Each row of a before or after table is a point. The points were changed in one or more steps. Then noise was added and the rows were shuffled. The steps act on how far a point lies along the listed directions, d1 being the first. Name the steps. A step turns or swaps two directions, mirrors them in a line or flattens them onto one, adds a multiple of one to another, or multiplies one. Angles are multiples of 10 degrees, from the lower direction toward the higher: turns from -170 to 170, lines from 10 to 170 but not 90. Use the fewest steps. Two steps may share a direction if one is a turn and the other turns, adds or multiplies; they go together, in the order done. Otherwise the lowest direction goes first.

Directions:
(1): [ -6 -37]
(2): [37 -6]
Before (13 x 2):
[[  1  39]
 [-24   0]
 [  2  77]
 [-15   6]
 [-19   8]
 [-15  28]
 [ -7   0]
 [ 18  33]
 [ 65 -15]
 [-14   8]
 [-17  38]
 [  5  -6]
 [-15  -1]]
After, 13 rows:
[[-24 -35]
 [  4 -15]
 [-37 -19]
 [-35   0]
 [ -4 -15]
 [  2   4]
 [-68 -38]
 [  3  -9]
 [  6 -24]
 [  5 -13]
 [ 11 -21]
 [-20 -22]
 [-17  61]]
Steps: turn d1 and d2 by 120 degrees

Directions:
(1): [ 24 -38  -5  45   3  -8]
(2): [-50  -4 -14  16  27 -22]
(3): [ -4   9  27   7 -34 -46]
Before (10 x 6):
[[-14  16  15  15 -20 -35]
 [-24  51  29 -39 -18 -19]
 [ 77 -22 -20  18  -4  48]
 [-39   9  24  -6 -10 -43]
 [-40  19  18 -23 -25 -30]
 [ 55 -15  -5  10  -8  17]
 [ 20 -18  14   4 -30   7]
 [ -4 -18   4   1 -41  -8]
 [ 38 -16  -1  15 -31  -1]
 [-46  28  12  -9  17 -26]]
After:
[[ 17  -7   2 -15 -22  28]
 [-42  10  -7 -26  35   8]
 [-43  -6 -26 -17  29  22]
 [ 81  -3  11  12 -48   7]
 [-20  25 -10 -18  20  24]
 [-26  -6 -32  11  64  32]
 [ 53   3   5  -7 -25   8]
 [ 32   4  -6 -19 -24  24]
 [-46  16  -7   5  41  -8]
 [-12  -8  -9 -26 -21  29]]
Steps: turn d1 and d2 by -40 degrees; turn d1 and d3 by 130 degrees

Directions:
(1): [-13  59  -6   9   8  35 -37 -22 -22  -2 -12]
(2): [-19  -9 -22  18 -22 -48 -42 -29  13 -24  11]
(3): [ 44   4  -7 -14  35  -3 -37  12  48   3 -18]
Before, 13 rows:
[[-19  29  -2   8 -16  43   5 -12 -28   2  -5]
 [  1  36  11 -10  -2  26  -2  -7 -43  10   8]
 [  8  32  -6  13  14  21 -25 -15  10   9  -9]
 [ -9  25 -15  10   5  19 -26 -13 -11  -9 -11]
 [-40  22 -20  24 -43 -52 -53 -61 -35 -33  11]
 [-65  31  -5  37 -45  -7 -17 -45 -45 -12  22]
 [  5   4   8 -13 -10  -5  35  18  -8   3  -2]
 [ -2   3  -4   8   7 -12   1  -2 -10  -7 -18]
 [-17 -40   1  15 -26 -50  -7 -11   6 -30  21]
 [-33 -20  -4  19 -38   6  34 -15 -45  -8   0]
 [ -2 -38   6   1 -14 -21  25   6   7   5   9]
 [ -2 -31 -20  16  -9 -39  -3 -11  15  -1   8]
 [ 12  14 -18   6   6  15 -30   0   3   4 -21]]
After (13 x 11):
[[ -34   64  -13   19  -18   50  -31  -35  -39   -7   -9]
 [   6   26  -24   12    4   15  -46  -10    0   -1  -22]
 [ -14   75    0    2   -3   36  -41  -32  -54    1    3]
 [ -18   40  -22   17    1   17  -47  -27  -15  -16  -11]
 [ -31  -25   -2   17  -38    4   39  -12  -44   -7    1]
 [ -67   17  -10   39  -52  -25  -20  -47  -38  -18   27]
 [  -2    0   -5    8    6  -14    2   -2   -9   -7  -18]
 [  11  -64   16   -8  -11  -23   55   25   13   13   12]
 [   4 -102   16   -1  -27  -71   50   24   26  -20   29]
 [  -2   53  -14   21   12   22  -50  -32    5    2  -11]
 [  14  -75   -9    4  -10  -55   38   14   29    6   15]
 [   5   13    8  -12   -7    4   33   17  -12    4   -4]
 [ -31  -28  -17   19  -52  -86  -26  -45  -15  -34   22]]
Steps: turn d1 and d2 by 30 degrees; multiply d1 by 2

Directions:
(1): [-23  -6  12 -40  26  40 -13   2 -20  31  12  -6   6 -44  44 -35   2 -33]
(2): [-51   6  30   4  26 -30  16  11   4 -26 -28 -56  -7 -27   6  23  25  14]
(3): [ -5  12  32  21 -36   0   5  43  34  -9  -8  26 -29  -4  -1 -51  42 -21]
(4): [ -3  19 -47 -23   1 -36  34 -21  12 -41 -17  26   5   3  55 -12   1 -21]
(5): [ -2  57   0  21  -6 -10   4  -3  18  61  27  -3  10  11  35  38  30  -2]
Before:
[[  16  -58    5   22   15  -43   -8  -11  -17  -66  -26  -31  -11   26
   -77   47  -49   55]
 [  10  -15    3    9    0   -1  -14    8    8   14   10   12   -2    0
   -24  -15   -4   -9]
 [  16  -73    4    6  -22   13    0   -3  -12  -67  -15   20  -15   -1
   -79  -34  -21   -1]
 [  13   -1  -43  -25   21    3    5  -37   -8    9   -1    9    7   21
    19   32  -32    2]
 [   4  -26  -22    7   14  -28    5    7   10  -40  -26  -20   -5   14
   -55   20  -25   37]
 [   9   -4  -34   21   14  -59   38  -17  -18  -34   -2  -20   -1   15
    -1   52  -20   23]
 [  56   11    1   39  -56   -1  -17   15   15   44   47   61  -22   40
   -44    3    8    2]
 [ -10  -17  -52  -16   -4  -60   51  -38  -12 -104  -46   -1    9   26
    17   42  -36   17]
 [  11  -14   -7  -16   19   -8   -5   -4  -25   -5    7  -23   19   -4
   -18   36  -18    0]
 [  30  -19  -65  -18   14    8   17  -41  -24   -5    7   49   24   15
    36    2  -28  -12]
 [  17  -40  -14  -33   14   20   -3  -20  -21   -4   24    2   -6   -5
    -1    4  -45  -25]
 [   0   18   -8   13    9  -31    4    0    5   13    7   -5    6    7
    17   32   -2    3]
 [  25   58    7    9  -29  -24    2   30   39    2    9   25    2   15
    30   -2   26    3]
 [   6   11  -22   -6   15  -24   19  -33   14    2   17   -4   14    2
    -2   29  -17   15]]
After, 14 rows:
[[  2  -9  16 -14  19  25  -7 -10 -17  50  45 -25  -6 -16   8  19 -19 -18]
 [ -4   2   8   9   9 -16   0  11  17  23   2   0  -1 -12   4 -14  15 -18]
 [-14  16   4  28  12 -29  -2  13  20  19   0 -39   0   9 -45  47  10  38]
 [-11  24  39  57   9 -51  -6   4  12  34  11 -55  -8  21 -27  96  14  55]
 [-10 -56  32  19   6   7  -8  -5 -45 -26 -16 -56   7  19 -77  75 -42  58]
 [  2 -24  -9  29  24 -40  17  -7 -30 -20   1 -36  -2   5 -31  57 -27  34]
 [ 16   8  -9 -10   8 -16   3  -5 -11  15  15 -14  27   7   2  54  -8  -2]
 [  2  -4   6 -33   6 -20   4  25   6 -80 -26   6  -6 -20  10 -33  -8   5]
 [ -1  -8  -8 -13  22 -22  16 -35   2 -14  13 -18  10 -15 -10  18 -21  22]
 [ -9 -20 -19 -27  37  13  -3 -32 -22  12  -6 -31   7  -2   5  36 -28  12]
 [ -1 -10 -22  -6   9 -31  11  -8  -6 -29  -7  -4   2   2   9  13 -21   4]
 [-19 -44   9 -22  61  35 -11 -20 -49  17   3 -26  16 -35   6  17 -18   5]
 [-29   7  71  46 -13  16 -13  28   7  55  31 -38 -14 -23 -43  33  51   1]
 [-66  18  30 -20  19 -43  27  26   7 -29 -15 -22 -24 -57  52 -23  47 -26]]
Steps: mirror d1 and d2 in the line at 150 degrees; turn d4 and d5 by -110 degrees; turn d3 and d5 by -20 degrees

Directions:
(1): [ 10 -20   3  23  28 -51  46 -37  11  24  18 -11  19  -8  14  15  -3  15
 -50  33 -32  -8  -9 -21  14   0  34  -2  -1  16 -52  49]
(2): [ 31   3  32  -6 -22 -22  18 -33 -25  17 -42 -29 -44  -5 -19  19   7 -12
  35 -19  27  22  54 -34 -40 -21 -16   8  15  23 -17  33]
(3): [-16 -27  10 -10 -31 -12 -12 -58   2  19 -11  39  35 -66 -25 -44  -2 -17
  45  26 -17   1 -26  12   7   8 -23  19  11  27 -11 -15]
(4): [ 25 -14  -9 -13  -5  18   5 -31 -33   7 -31  -6  -9  30  12  30   0 -23
   2 -14 -69 -27  -5  11  -3  39  42  63  -9  13  39 -16]
(5): [  7 -51 -18  18 -11  23   4  -5  10 -38 -14 -12  15  28  60 -10 -20  48
  27  20  12  29  23 -20  -1   6 -15  23 -31  29 -40 -38]
Before (9 x 32):
[[ -8   9  -8 -12  27  41   6  17  -9  -3  -1   2 -37  33  23  18   9   6
  -15 -38   0 -17  29  15  13  22  14   3  -7   7  22 -10]
 [ -8   4 -14  10  12 -10  15 -21  -6  34   3  -8  -6 -26 -13  22   5 -26
  -24   8 -26   2 -24  10   5 -10  22  10 -23  -1   7  21]
 [ -5   7 -12   8  39 -28  13 -12  13  38  37   5   6   4  10  27  17   9
  -55  -6 -47 -28 -17  -4  36 -25  40 -22 -12   1   4  29]
 [-16   4   6  34  16 -44  23  -2  41  15  30 -11   4 -39 -27 -12  19  22
   10  31  59  14  21 -38   0 -47 -25 -43  28   3 -73  28]
 [-12  37   6 -10 -22  10 -27  26   2 -11   3  -1 -42  12 -39  13  -8 -16
  -12 -32  46 -12  12  14  -5 -19 -35 -23  -3 -18  39  -7]
 [ 35 -14  42  21 -13 -58  45 -48  -8  14 -23 -48 -46  12   6  29  -8  18
   -5  13  33  28  71 -65 -34 -23 -13 -10   9  34 -72  79]
 [-13  20   2 -25 -20  70 -57  36  -4 -36  -9  25  -9   0   5 -38  -5 -12
   41 -31  13  -8 -22  33 -12   1 -49  13  -9 -19  65 -72]
 [ 34  14   6 -13 -12  -7   1  -9 -29   3 -33 -22 -20   4 -21  46  30 -39
   12 -46 -21 -18  25  10  -1   0  36  36   6  -7  49  12]
 [ 11   1  12  19  20 -44  30 -50 -13  35  25  -4   0   4 -15  10  14 -15
  -70  26 -52 -22 -19   5   1  12  46  21   3  -5   8  44]]
After:
[[  16  -25    8   26   14  -39   30  -57  -14   20   16  -10    7   14
     9    2    7    4  -52   39  -44   -5   -5   -9    3   15   37   36
    -5    9  -11   26]
 [   2   23   22  -28  -40   53  -51    6  -21  -18  -37   18  -32   -8
   -11  -28    2  -21   69  -45   24    4    9    8  -37  -10  -59   18
     2   -3   59  -50]
 [ -14   11  -17   34   52  -18   18   53   36  -22   66  -19    4   65
    42   28  -16   40 -109   20   -8  -21  -16   -3   36    7   36  -46
   -17  -34  -24   43]
 [  -1   -8  -18   21    4    0   19  -22   -6   23   -2  -19  -11  -20
     6   24    4  -10  -10    8  -16   12  -10    0   -6  -16   17   16
   -28   13   -9   17]
 [   9   -8  -25    2    2   20  -12   17   -5  -23   -7   -7   16   22
    17   31   17  -13  -14  -25  -33  -25   -5   24   29   15   46   35
   -18  -13   44  -29]
 [  -8  -30   -6    5   13  -28    9  -56   10   35   20   24   32  -26
    12    2   14   10  -12   20  -52  -18  -22   -3   34  -19   24   -1
   -17   31  -23   11]
 [ -35   11  -11   -4  -29   25  -39   20   17  -28   24   27   -1    0
   -15  -16  -21    1  -10   -6   30  -15  -24   32   21   -2  -39  -10
   -22  -11   29  -39]
 [ -18   15   -9   39   36  -32   25   32   45    2   47  -24   -1  -11
   -11    1   15   27  -25   25   60    4   20  -34    7  -40   -9  -54
    15  -20  -61   28]
 [ -39  -11  -18  -15   11   50  -11   -8    6    1   15   45   11   -9
    16  -19    2   -6   -1   -9  -25  -26  -23   44   42   38    3   14
   -10   14   26  -38]]
Steps: multiply d3 by 1.6; turn d2 and d3 by -110 degrees; multiply d5 by 0
